Each row of a before or after table is a point. The points were changed in one or more steps. Then noise was added and the rows were shuffled. The steps act on how far a point lies along the listed directions, d1 being the first. Name the steps. A step turns or swaps two directions, mirrors them in a line or flattens them onto one, adds a multiple of one to another, or multiplies one. Angles are multiples of 10 degrees, from the lower direction toward the higher: turns from -170 to 170, lines from 10 to 170 but not 90. Use the fewest steps. Two steps may share a direction if one is a turn and the other turns, adds or multiplies; they go together, in the order done. Otherwise the lowest direction goes first.
In the rows, zero is written as 128.

Directions:
(1): [186 147 144]
(2): [153  87  88]
(3): [127 171  83]
Before (11 x 3):
[[ 87 101 125]
 [ 86 172 117]
 [118 155  96]
 [ 84  81 145]
 [138 137 166]
 [112 122 216]
 [126  90 168]
 [141 142 108]
 [ 60  79 168]
 [ 82 155 136]
 [167 113 193]]
After (11 x 3):
[[109 113 165]
 [146 150 173]
 [218 154 135]
 [173 118 148]
 [136 176  72]
 [109 154 187]
 [174 144  92]
 [187 127 140]
 [174 205  98]
 [124 168 111]
 [104 119 140]]
Steps: turn d2 and d3 by 30 degrees; turn d1 and d3 by 140 degrees

Directions:
(1): [ 75 153 123 123 177 173]
(2): [131 155 170 172 167  84]
(3): [182 172  90 105 160 127]
(4): [171 127 166 155 124 190]
(5): [139  70  90 163 169 130]
(6): [116 164  86 186  92 135]
Before (8 x 6):
[[190 119 119  92 104 122]
 [ 68  65 151 137  96 201]
 [109 126  91  47 135 129]
 [194 105 111 101 151 127]
 [148 132  84 104 145  90]
 [159 130 144 102 154 160]
 [ 84  32 149 105 113 142]
 [ 88 107 159  96 118 133]]
After (8 x 6):
[[185 101 132  84 140 113]
 [ 82 109  73  35 144 106]
 [ 55  67 109 153  90 168]
 [148 119 150  99 156 156]
 [149 131  96  90 140  83]
 [ 64  37 133 117  84 113]
 [165 132 126  65 102 112]
 [ 71 103 145 112 117 133]]
Steps: turn d1 and d5 by 30 degrees; add 0.7 times d2 to d4; turn d3 and d6 by -20 degrees

Directions:
(1): [ 76 179 119  99  90  77  93 144 135]
(2): [175 135 120  82 180 106  86 117 176]
(3): [118 113  58  75 125 177 126 162 109]
(4): [122  55 148  76 107  82 151 117 118]
Before (9 x 9):
[[160 165 164 120 179 114  69  89 181]
 [105 221 126 112 138  74  65 121 190]
 [197 172 146 146 170 102 107 108 180]
 [141 165 142 103 144  98  85 114 167]
 [103 129 113 163  91 191 127 161 106]
 [110 133 154 164 113  98 122 105 149]
 [113 144 136 151 107 122 121 128 132]
 [166  66 131  62 135  66 116 104 162]
 [191 121  47  57 158 165  84 150 151]]
After (9 x 9):
[[173 157 138 129 192 164  90  97 169]
 [187  67 167 119 153  72 127  82 164]
 [ 81 128 104 137  72 167 124 167 102]
 [142 200 100  98 174 110  56 118 197]
 [204 167 113 157 175 157 121 122 165]
 [165 158 131 114 166 126  87 115 169]
 [121 150 129 131 107 122 106 132 137]
 [117 153 131 164 120 122 103 113 156]
 [199  54  74  50 155 148 118 130 133]]
Steps: turn d1 and d2 by 30 degrees; turn d3 and d4 by 40 degrees

Directions:
(1): [148 218 109 138 129  71 174 144 158 133 145 124]
(2): [117 138 106  97  81 197 199 158 105 141 126 107]
(3): [114 110  49 160 105 148  95 133 186 148 174 122]
(4): [161 166 158 176 135 177 119  68 107 171 157 101]
(5): [159 121 125  95 138 123 111 126 163 125  90  25]
Before (9 x 12):
[[109 139  95 169 105 150 153 163 104 129 175 222]
 [113 151  95 132 140 148 109 132 166 148 168 103]
 [115 142 117 187 105 186 172 112 114 178 161 186]
 [ 97 150  85 147 101 158 129 153 155 156 183 137]
 [122 114 159 203 218  20  47  81 135 120 144 185]
 [154  71 215  88 142 113 137  78  41 113  48 163]
 [119  45  99 133 124 198  82 103 121 151 144 111]
 [146 150 145 125 151 117 160 114  77 148  98 110]
 [128 137  91 173 120 142 119  96 136 162 154 125]]
After (9 x 12):
[[118 181 167 131 119 149 154 128  98 154 150 137]
 [112 111 154 191 217  17  50  89 139 113 137 190]
 [110 134 161 133 117 145 202 142  79 135 108 209]
 [124 158 128 174 115 162 166 144  77 136 168 213]
 [123 115  86 112 134 100 151 155 118 133 101 125]
 [128 144 155 126 144 110 153 110  89 128 104 139]
 [131  60 170 105 143 184 106 101  70 133 107 119]
 [112  19  74 107 102 113  86 123 143 119  98 168]
 [125 167 156 107 159 135 140 127 120 140 131 104]]
Steps: multiply d3 by 0.7; turn d3 and d4 by 120 degrees
